Every row gives one point. To make a cloud, some directions were put in groups of two or more. Within a group, all points are equally far from the middle, so they leave a hole (a ring in 2 directions, a hollow ball in 3). The other directions are filled evenly. Then the cloud was stretched, turned, moved and blurred a little. Count the holes, and give their numbers of directions, smallest first.

Cloud (14 x 2):
[[-17 -11]
 [ -4 -22]
 [-30 -14]
 [-10   2]
 [-42  46]
 [ 34  52]
 [-14 -49]
 [ 60  14]
 [-21  36]
 [-44  24]
 [ -9 -49]
 [ 56 -12]
 [ 15  28]
 [  1  26]]
Holes: 0

Cloud (28 x 4):
[[-10   6  14  24]
 [ 23 -24 -52 -49]
 [-24  17  -8  33]
 [  4  -8 -57  40]
 [-26  15 -10  -4]
 [ -8 -28 -60  22]
 [-12  43  19 -35]
 [  1  21  32  51]
 [-47  40  40  11]
 [  7 -30   4  -2]
 [-35 -49 -33 -24]
 [-38 -39 -10 -41]
 [-56 -31 -22 -25]
 [ 37 -28  -3 -12]
 [-39  11   4 -29]
 [ -8  35  13 -31]
 [-34  41   0  11]
 [-38  13  29  29]
 [ 51  -7   4  11]
 [-20 -37 -40  -8]
 [ 31 -11 -26 -25]
 [-26  44 -16 -30]
 [ 43 -41   1 -32]
 [  9  -2 -49 -45]
 [ 17 -32  26  -9]
 [-50  20 -28  60]
 [-41 -33  50  -8]
 [-36  22  10  23]]
Holes: 0

Cloud (46 x 6):
[[  3 -33 -23 -33  23 -25]
 [ 41 -36  15  25   4  28]
 [-32 -22  20  -5  22  40]
 [ 32  -8  -9 -55 -22 -19]
 [-35  20  35 -12  26 -12]
 [-26 -26  28  23  32   7]
 [-11  37 -22 -29 -26 -13]
 [ 38  11  47  -8 -23  -5]
 [ -4 -33  43 -34  -6 -21]
 [ -8  30 -21  18  23 -24]
 [-12 -18   1  23 -37 -15]
 [  8 -32 -18   4 -40  -8]
 [-16 -20 -24 -30 -35  -8]
 [-39  21   3 -43   0 -19]
 [ 20 -37 -26 -32   1  33]
 [-42  -2  -5 -33  27 -10]
 [ 41 -29  17  13 -33   2]
 [ 26  29 -33 -11  31  13]
 [-14  -8 -20  42  13  23]
 [-29  25  39 -20 -19  -4]
 [  7  28  31 -27  43   3]
 [ -9  10   8  38 -19  33]
 [  1  28 -39   9  16  26]
 [ 55  -8 -24   0 -13  22]
 [-19  29 -10 -38 -27  25]
 [-43  -4  22 -37  -1 -17]
 [ 31 -11  19 -56 -23  18]
 [-40 -14   4 -37  22 -15]
 [  3  23 -24  35  14  25]
 [ -5  37  37 -34 -21   7]
 [-22  -4 -40  -6   7  34]
 [ 14 -25  10 -60 -23  -9]
 [ 12  33 -18 -35  38  -5]
 [  7  35   4 -51  25 -21]
 [-41 -15  24 -33  12 -18]
 [ 31  35 -16 -17 -22 -26]
 [ 14  39 -12 -46  -2 -28]
 [ -6  33 -22 -31 -21  32]
 [ 14  36   4 -54 -23   5]
 [-27 -23  24   0   2  47]
 [ 35  -1   4 -44  12  40]
 [ -6  29  11  31  26 -20]
 [ -8  24  33  10 -15  41]
 [ 25  20  37   8  41   0]
 [ 16  32  23  21  25 -25]
 [ 12 -40  29 -27 -13  38]]
Holes: 3 (2, 2, 2)

Cloud, 76 rows:
[[ 10  32 -17 -10 -45 -21 -29   1]
 [ -4 -33  28  28 -29 -31 -23  28]
 [-17 -30   9  -2  21 -57 -37 -32]
 [ -9 -31  29  44  17  -7   8  29]
 [-39 -19 -11 -21 -11  16  34  16]
 [ -4 -20   2  42 -23 -55 -24   9]
 [ 27  30  16  -5  46 -34  11   1]
 [ 37  13  38  11  33  -6  18   5]
 [-50  -9  31   3  17  19 -17 -21]
 [-54 -14   4 -40  -6  12 -40  -4]
 [-35 -30  17 -24  32 -17 -31  44]
 [-12  33 -38   9  -6 -48 -13  31]
 [-19 -41 -32  -7   6 -30 -50 -20]
 [  0 -28  24  -7 -28 -43  36  -2]
 [-21  27 -33  17  -8 -28 -50   4]
 [ 24  13  47 -12  -1  11  -7  36]
 [ 27 -15  27  -5 -24  38 -13 -13]
 [-29  18  18  -3 -35 -29 -11  45]
 [  1 -47 -43  13   8   6   7  -9]
 [ 24  15  45 -13 -26 -40 -10  -3]
 [  8   3   7 -36  -6  45  -7  22]
 [ 36   0 -15  23 -16  -1  10 -41]
 [ 37 -10  11  15  35   0 -58 -11]
 [ 28 -24  39  -8  40 -40  -3  16]
 [ 18 -48  -9  -3 -24 -10 -35  34]
 [ 32 -15  -1 -40  -2  18  22   9]
 [-40  -8   6   7 -34  29 -26   9]
 [ 40   3 -10  -6 -13  23  17  26]
 [ 28 -14 -33  -6 -31 -21 -23 -33]
 [ 28 -15  46   8 -13 -45   8  17]
 [ 15  15 -13 -21 -18   8 -44  48]
 [ -5 -45  36  -5  20   1 -34 -40]
 [  4  19   7   6 -21  19 -19  53]
 [-49   4  33 -11 -18 -45   5   3]
 [-23   5  15  45   3 -47 -19  34]
 [ 31  32  10  21  -7  -8  36  -1]
 [-14  10  23 -15  -6  31   5  45]
 [ 13  16  15 -55  -8 -39 -27   1]
 [ 17 -33 -23  11  41 -47   9  19]
 [-21  14   9   1  46  25 -32 -12]
 [-33  14  -1  33  10 -50 -40   3]
 [-31  11  25  37  -3 -39 -32  24]
 [ 39 -31 -15  26  -7  -2 -48   9]
 [-38 -18 -18 -13 -31  -8 -47  30]
 [ 12 -20  11 -11  27 -29 -13 -59]
 [-16 -45 -26  -1  47   2  -3   6]
 [-13  11 -40  -9   7  25 -48   1]
 [ 10 -34  31  31  -7 -23  18  34]
 [-42  -4  12  32  -7   5   4 -30]
 [ 39   6 -11  -5  43   1 -46  26]
 [  2 -39 -23  22  14 -32 -54  22]
 [-17  36  -9  29 -23 -20 -38  -6]
 [-16   2  -1  33 -10  10  -8  54]
 [-42  12  19 -29  19  -8 -57  -7]
 [-31  22  23 -40  -2   8  -5 -32]
 [ 34   9 -22   0   5 -44 -50 -22]
 [ -9 -34  -9 -28  24 -56  10 -21]
 [ 26   2 -30 -18  24   4 -25 -42]
 [-26 -39 -12  15 -35  13   6 -19]
 [ -5  47  -5  19  15 -31   1 -28]
 [ 24 -19 -32  22   7 -56  16 -14]
 [-21   8  -6   0  57  20 -17   8]
 [ 28 -25  25  42  10 -37  10  24]
 [  1  18 -19 -33 -10  -9 -56  39]
 [ 31  -4  24   8 -13  13  33 -25]
 [-16   5  -9  37  -1  26   6  33]
 [ -2  13  36 -33   5  10 -34 -40]
 [  4 -27  34  13 -27 -50   8  23]
 [-34  34  14  24   0 -38   1 -20]
 [-33  -1  23  -1 -11  42   3  18]
 [  7 -31 -37  -8   8 -60  11   8]
 [ 14 -47  24 -24  42   8   2 -11]
 [ 50   4 -16  17  -1  13  10  25]
 [-35   9 -25 -43  14  10  -6 -18]
 [-34  16 -12  30 -32 -15 -28  -9]
 [-17 -37  23  -2  50 -28  -8  32]]
Holes: 3 (2, 3, 3)

Cloud, 100 rows:
[[ -8  24 -27   0  38  46 -19 -24 -12]
 [ -1  39   6   2  34  14  14 -12  24]
 [-22 -18 -17   0 -14  11 -49 -19  -8]
 [-25  -2   1  33   1  49  -2   9 -16]
 [ -7  40   2 -23  29 -12   5   5   7]
 [ 16 -31 -10 -20  10 -23  21  21  16]
 [-18   2 -28 -28   0 -20 -38  13  -3]
 [ 22  -6  -4   5   0 -15  25  38  26]
 [-38 -13  12  23  20   7  -4  36  28]
 [-16   1 -35  28  30 -17  -6  11 -24]
 [ 13  25  -8 -42   3 -12 -20  26 -10]
 [ 10  -4 -12  38  20 -18  -3  28 -37]
 [ -4 -27  31 -44  16  13   2  27   8]
 [-41 -14   0 -24 -20  17 -10 -33  10]
 [ 25   5   4 -20  21   4  18 -32  30]
 [-19  16  -2   2  -6  -9 -26  33 -21]
 [-15 -19 -27  12 -18   0   8 -33  13]
 [ 16  26  11 -19  47  -1 -18  29  -1]
 [ 45 -10 -29 -17   3 -15  -7  -8 -36]
 [ 46 -29 -17  13 -10   1 -16  -5 -38]
 [ 18 -19   9  35  30 -27 -15   3 -14]
 [-18 -17  20 -30  38  44 -11  -3  -9]
 [  3  22   0 -47  12 -12  -8 -18 -37]
 [  0   1 -21  42  18  -7 -24  -9  27]
 [ 36   5 -12  -6 -16  12 -15 -34  24]
 [-16  12 -34  11  36   0 -25  28 -10]
 [  1   5 -13  31  -5 -26  16 -13 -15]
 [ 31   4   1 -20  43  31 -12 -42 -14]
 [ 43 -18   0 -32 -18   1   4  -2 -40]
 [ 15 -24  -6  42  28   1  -6 -24   3]
 [  4   9 -31 -36  25 -13   1   0  33]
 [-16  10 -29   9  38  26 -22  27   8]
 [-26  11 -41  12  37  19  13 -11 -11]
 [ -5 -12  49  18  -6  33 -18  -7 -12]
 [ 39  -2 -15   3  -1  49 -11 -17  -7]
 [ -1  -5  43 -37 -13  19 -29  17   3]
 [-20 -19   3 -23  12  -3 -14 -48 -34]
 [-28 -29 -21  10  21  25  -2 -16  32]
 [  7  22   7   5   0  27 -51   7  12]
 [-16  -4  14  18   3 -24  18   2 -42]
 [ 39 -26 -13 -27 -20 -17 -17   7   1]
 [ 22 -19 -24  11   5  27  17  42 -31]
 [ -3 -28 -23  15 -27  -4 -21  16 -24]
 [ 17 -23  15   5  11  15  28 -40  -7]
 [-16   7 -29 -29  53  23  -8  11  -7]
 [-27 -34  17   4  28  26 -36  14   1]
 [  8 -43   0  11   2 -19  -3  40  17]
 [-17   6  29  38  32  25  -7 -19  12]
 [ 19   3  22 -32  15 -13  20 -25 -19]
 [ 33 -38   4  -3  -4 -35 -16  12  18]
 [ -9  22   7 -41  18  27   6 -11  40]
 [ 18 -20   9  -3   8 -31  28   4  16]
 [  4  21  17  10  12  -3  23  30  26]
 [-11 -35  -9  -3 -27   4  10 -24 -37]
 [-38  -7  -7 -10  25  36 -35  -5  39]
 [ -4 -40  20 -11 -13   0 -12  18 -47]
 [  5 -27  10 -13  46  13  19 -27 -16]
 [ -7 -34  15 -26  16  19 -57   3  20]
 [ -1  33  28  -1   0  29   9 -16 -37]
 [-18 -21 -17 -13  -6   1 -60   7  15]
 [ 46   0   9 -22  23 -16 -27  23   7]
 [-19   3 -14  30  27  29  -1  37 -24]
 [ 28 -12  10 -17  44  10  20  13  14]
 [-21 -32  14   7   9   3 -42 -37  -1]
 [ 23 -12 -31 -13  49  17   5  11   0]
 [ -2  27   9 -20  23  37  -9  28  17]
 [-13 -24 -37  -4  36   3 -33   5 -23]
 [ 20 -29  46   7 -13  30   5   2  16]
 [-34  27 -17  -4   1  26  19  -5 -16]
 [ 36 -33  -5  27   0  -1 -27   0  20]
 [-28 -33 -10 -10   4  39   3 -16  33]
 [ 12 -22  12  34  28 -16 -18 -31 -33]
 [  6  23  -3 -35 -14 -12 -40 -18  12]
 [-22  -2  -2  26  -1  44 -10  23 -41]
 [ 22 -16  24 -41 -18  -2 -45 -15   8]
 [-30   7   8  23   2  -7  28  14   6]
 [ 12  24  21 -25  20 -13   6 -30  28]
 [-19  10   2 -48  15   4  -8  26 -28]
 [ -3 -18 -38 -23 -10 -16 -22 -10 -10]
 [ -3 -18  39  25 -39   2 -13 -15  12]
 [ 27 -35  35 -21 -28  13 -14 -12  -7]
 [ 26 -28 -14 -34 -24  12  -6  30  -6]
 [-25 -22  13 -51 -19 -10 -13  19   6]
 [-22  25 -14  20  19  47  -7 -23  -6]
 [-20 -29  13 -16  -8 -29 -39   5  -9]
 [-15  -6 -45 -14  -1 -17  -2   4 -23]
 [  6 -44  -6  20  28  31  -6 -19  -4]
 [ 43  15  12   1  15  27 -39  -3   2]
 [ 12 -30   9  36 -15  36   6 -24 -20]
 [ 15  18 -15  18  -7  41 -23 -18   9]
 [ -2   3  33  29   8  27  14  17  23]
 [ 18 -10 -25  41  35   6  10 -29 -20]
 [-11 -13  36  -3   5  -9 -27 -48   3]
 [-19 -29 -15  -5 -37  -9  19  10  10]
 [-22  -9 -18  36  35   4  10   7  18]
 [ 13  13 -36 -31   7  -1  17  23 -21]
 [ -7  18 -30  21  19 -25 -17   6  15]
 [-10 -42  -6  -5  20 -31 -15   3  -2]
 [ 33   9  10  -9  26  42  25   6  -2]
 [  0  -6 -38  -9  41  34 -34  14 -27]]
Holes: 2 (4, 4)

Cloud (100 x 9):
[[-22  19  11  23  29  22  21  12  -1]
 [ 22 -17 -10  10  27  -9  12  32   1]
 [ -5  21   5  12   0  20  -1   5  54]
 [ 27  -2  13   0   2 -13 -15   7 -48]
 [-16   1  15   7  18  -6   0  11  13]
 [ 45  -2  48  10  31  13  -5 -13 -26]
 [  4 -10   2 -17  -4  11  -2  -6  30]
 [-14  22  19 -32  26 -21  -8  -4  26]
 [ 25  30  -1  17  40   5  34  23  -3]
 [ 24   9   1 -37   5  -6   7 -14 -30]
 [  4  11  21 -10  45  22 -29   6   8]
 [ 35  30  25 -16   7   4 -24 -14   4]
 [-12   5  10  14   6   4   1  27  22]
 [ 25   7  24 -11  22  -2 -17  15  27]
 [  4   6  -3  17 -12  -9 -22 -19  18]
 [-27  -1   0  30  13  -1  11  -8 -11]
 [  6   9  13  23  44  28   3 -18  16]
 [ -1 -11  24   8  -4 -18   7  -9  23]
 [ -5   0  23  15 -28   2  20   7  46]
 [  3 -17   6  24  39   3 -15  -9  12]
 [ 30   1  22 -18   7 -14   1 -20  20]
 [  1   3  -4   8  20   0   2  11 -10]
 [ 37   5   1  19  -8  13 -19  -8 -31]
 [ 18  28  -5 -12  38  -1  -1   0 -17]
 [  9  12  14  11  25   2 -40  19 -25]
 [ 20  -3  21  23  43  13   4  19  14]
 [  3 -24  45 -13   9  -2  29  37  -4]
 [ -8  -6   6   5 -17 -20   8  -3 -22]
 [ -4  21  29   1  52  22  -8   3  -9]
 [-24  38   8  22  10   5  -2   1  -7]
 [-33  30  -9 -30 -17   3 -16  11   5]
 [ 14  21   2 -35  -2  12 -20  48  20]
 [ 35  -1  13  13   2  17  -9  11  51]
 [ 10 -15  14 -37   8  16   9  -9   0]
 [  9   6   4 -22  32 -29  -3   0 -10]
 [ 27   2  35   2  25   6  27 -13 -19]
 [ 37  19  17 -32  23   9  14 -29   4]
 [ 22  26  -2 -20  57   6  -7  14 -23]
 [ 25 -19  32 -30   3 -16  16 -12  28]
 [ -6  18  23 -20  11   9  -4  60  -2]
 [ 30  19  29 -25   9 -32  11  15  16]
 [ 18  -7  17 -26  25 -19 -10  -9  -3]
 [  6  36  20  18  12  43 -19  25 -17]
 [ -5   9  19 -15  22  24 -34  45  14]
 [ 37  14  -9   6  -2 -31   7 -32  14]
 [ 34   9  18  -6  23   9 -14  16 -14]
 [ -2  -7  41   0  -4  16 -11 -16  34]
 [ -1  -1  -2 -24   6   6 -16   2 -30]
 [  0   9  24   0 -11  -1 -36 -11 -31]
 [  9  -8  25 -14 -15 -20  -7  27  21]
 [ 19 -12  25  -4  -5 -27   7  24   9]
 [  0   7  -8  -6  47  -4   1   1 -20]
 [  7 -17  -5  13  -2   6  30 -32  23]
 [-12 -17  34  28 -23  -8   8  26  10]
 [-20  19 -20  -4   2 -14  -6   3  29]
 [ -8 -21   5 -23 -15   0  -7   3   1]
 [ 14  32   8 -18  -2  15 -19  34  27]
 [ 22  14 -10 -28  23 -21   6  11  29]
 [ -9  33   2  25  25  21 -15 -18   9]
 [ -6  24   9 -21  32  20   9  14 -13]
 [ 56   1  10 -26  27   1  -7 -13  -3]
 [-41  12  25   7 -40   6  -9  10  18]
 [ 36  20  41 -29   9  -4   6 -25  -5]
 [ 19 -26  12  16  11 -18  12 -16 -19]
 [ 18   8  -6 -19 -20 -26 -14  12 -24]
 [ 25  35  -5   1  -5  -2  -4  -3   8]
 [-35   9   2 -10  25  12   2  -1  27]
 [-11  31  28   5  -4   2   4  35 -24]
 [-41   9   0   2  -5 -29   6  -6  17]
 [ 18 -17  28  30   5  27 -12   3 -12]
 [ -4  -7  -4 -31   9 -17 -26  -9  26]
 [-13  29  27 -19  14  41 -15  21  -4]
 [ 23  -7  34   4 -16  -7   1 -10  21]
 [-31 -13   5   9 -23 -14   7 -32   6]
 [  2 -24   7   8 -22   5 -18  -5  20]
 [ 32 -18  42 -30  22  -2   5 -12 -12]
 [ 37 -26  35  -7   5  -8 -10  40 -22]
 [-24   0   9  -9  16  -3  -7 -10   4]
 [ 27   0 -14 -23  48 -13   2  10   9]
 [  9 -10   9 -18 -10 -28 -15   6 -11]
 [ 11  22  15  -2 -22   8  14 -12 -17]
 [ 10 -14  13  24  18   2 -13  -1  -7]
 [ -3  25  27 -17  -4  10 -34  -6  -5]
 [  7  -5  48   1  -5   5  19  19 -28]
 [  0  33   1 -18  55  -6  -5  18 -12]
 [ 52  -7  -1  -3  18 -17 -18  15 -18]
 [ 10  14  32 -38  -6  25  -6  18 -14]
 [ 25  32   4  15  30   9  11  -5  -8]
 [  4  25   2  12  21 -10 -31 -38  -4]
 [ 19   4 -11 -17  15 -22 -18  -4  32]
 [ 31 -23 -12 -30  40  19  11 -13  20]
 [ 27  11  14  11 -12  17  12 -25 -14]
 [  3  14  36 -17  19 -19 -18  27 -25]
 [ 27  30  -6 -25   4  16  19 -18  -1]
 [  0  16 -10  -6  10  -8 -31  -1  22]
 [ -2  -6  12  18  16   6  30  16  17]
 [ 14  19  -3  15  15   6  31 -27 -22]
 [ 14  17  17 -37  10 -30  -7   2  23]
 [ 41  24  34  33   2 -16  14  14   0]
 [-39  -4  -2  -1  -9  -4  -7  19 -19]]
Holes: 0

Cloud, 90 rows:
[[  0  -3 -34   0  -5   8  18  17 -36]
 [ 19 -20  12 -19  10  15  13 -38   5]
 [ 14   5 -22 -10   7 -17  19   2  13]
 [ 26   1 -19  -9  13  37 -15  10 -22]
 [  3   8   9  -6  -2  17 -20 -25  29]
 [-33  13 -12  26  -5  15  -6  -4 -14]
 [-23  -6 -28 -23  33 -10 -12   6  10]
 [ 16  -2  25   6  -3  22   9 -16  32]
 [ 46 -20  10 -25 -34  31   8  -2  -9]
 [ 19  16   8   0  -3   6  -5 -11  37]
 [  4  -5 -41  13  18  12   4  -5  35]
 [ -5  23 -37 -12   5  -1 -29  12 -15]
 [ 18 -18   1  26   9  40  12  13  -7]
 [ -9 -17 -14 -27  24 -19  -5 -16  17]
 [ 15 -27  -2  -7 -31  22  -4  11 -21]
 [  6  37  23 -19  11  14  11  -6   5]
 [ 15  37  26 -27  -5  -6 -17   5   3]
 [ 11 -29  22  -6  15  -7   6 -10 -13]
 [ 32 -20 -19 -24  16 -11  15  13  12]
 [ 17 -13 -16 -46 -26 -12 -28  28 -10]
 [ 30 -26  -7 -22 -35  11  -9  16  -3]
 [ 42 -27 -29  -6  10  17  -6  24 -15]
 [ 18 -36 -16 -13 -16   4 -19   5 -13]
 [ 16 -15  22 -11   5   8  28   7  29]
 [-15  -7   2  17  15  27 -16  18   3]
 [ 10  11 -13 -46  23   7 -18  13 -13]
 [  5  12  -8 -47  -5 -11 -13  -9  34]
 [ 23  18 -34 -20 -17  23   9   2   2]
 [ 19   3  -3  10  31  42  14  -6 -21]
 [ 38 -25 -31   6  40  14  -8  17 -13]
 [ -8  -6  15   4 -16  22   5 -14  38]
 [ -1   1  -9  -1  -1  29 -16  25  36]
 [-18  24  -3  -8  21 -14 -14   2  12]
 [-19 -16 -36 -17  25  -9 -13  26   7]
 [ 38   9   0  10  -4  41   3  -8 -25]
 [ 11 -11  34 -23  28  19  10  -8  -3]
 [-16 -17 -28  -6 -10  29  24  -1   6]
 [ -5  18 -14  38  11  34  19  -9  -3]
 [ 21  34 -19  -1   3  25 -26  22 -13]
 [ -2   5 -16 -41   6  23 -10   2 -10]
 [ 18   4  18 -37 -30 -20 -28  27   3]
 [ -1  -3  -2 -40 -19  23  -2 -19 -23]
 [ 35 -13 -12 -29   9   0   9 -16  12]
 [-22  17  -3   0   0 -25   3  -7  -7]
 [-26 -19 -14 -13  -2 -13  -3  -5  11]
 [ 27  -8 -12  -3  53  26  -7  18  -4]
 [ 16  11  -2  28  28  27  11 -18   3]
 [-10  16 -24 -40  28   5 -10  19  10]
 [ 41  -5 -14 -16   6  39 -12   2   7]
 [ 23   8  -3 -30 -14  -1 -29 -25  -4]
 [ 13  26 -30  30  -3  23  -2 -17 -24]
 [-16 -18  12  -1 -18  27   3   8   4]
 [ 18   1   4 -12 -24  22  15  10  39]
 [ 10  12 -20  -7 -29  16  27 -25   3]
 [ 33  -3  22 -16 -19  29 -16   4  32]
 [ 33 -24  24 -36  -8  22  31 -15   5]
 [  9  31 -14 -21 -37  10 -24  -5   6]
 [-15  11   1  -5   4   9 -26 -12  25]
 [ 22  48 -12 -11  -3  -3  -8  32 -10]
 [  6  -3 -17  23   9  24 -31 -19   5]
 [ 18 -23 -36  -5  19  14  12 -11  25]
 [-27  19   3  10  13  -4 -15  -2  -3]
 [ 24  20  33 -19  -1   6  -9 -14 -10]
 [ -5  10 -10 -35  22 -15  11  -3  26]
 [  9  28  15 -23 -22   8  -5 -40   1]
 [ 18 -47   9   2   9  28   5 -27  13]
 [ 25   1   9 -21 -15  34 -16  21 -41]
 [ 22 -24  11 -36 -38   5  -2 -10 -13]
 [-15 -27 -11 -27  20  -7   0   5  -8]
 [ 14  12  26 -29 -11  -2  19  20  -3]
 [ -1  22   8 -17   4  10 -35  -1  -2]
 [ 27 -31 -32  -8 -13  -3 -18  -2  -4]
 [ 28   8 -17   3   8   2 -19 -25  19]
 [ 12 -18 -28   2  44  20 -26  16 -16]
 [-10 -11   0   0  28  22 -27 -15  -3]
 [ -1 -26 -23   3  36   7  42 -11   5]
 [ 41  21  -8 -25   5  -9  -8 -17  -9]
 [ 30 -20 -26 -17  33  11 -11  34 -21]
 [ 15   2 -23 -36  12  -2  16  39  -5]
 [  5  45  18 -22  -9  -4   4   4  -4]
 [  6   3 -26 -27   0  26 -13  -3  29]
 [ 39 -19  33 -27  -9  27  14 -10  15]
 [ -4  31   7  -2  -1  -6  19 -18   7]
 [ 12  27  14 -29 -14   4 -32 -18 -13]
 [-19   3 -13  -2  47  26   7 -12 -16]
 [ 19 -34 -21 -11   4   2  17  -5  28]
 [ 14 -30  -2  15   7  42   6  13 -17]
 [ 60 -10   0  -8  -1  17  -5   6 -13]
 [ 36  -3 -11  29  18  21 -18  21  -6]
 [ -4  -9  10   3  14  21 -21 -31  21]]
Holes: 2 (3, 3)
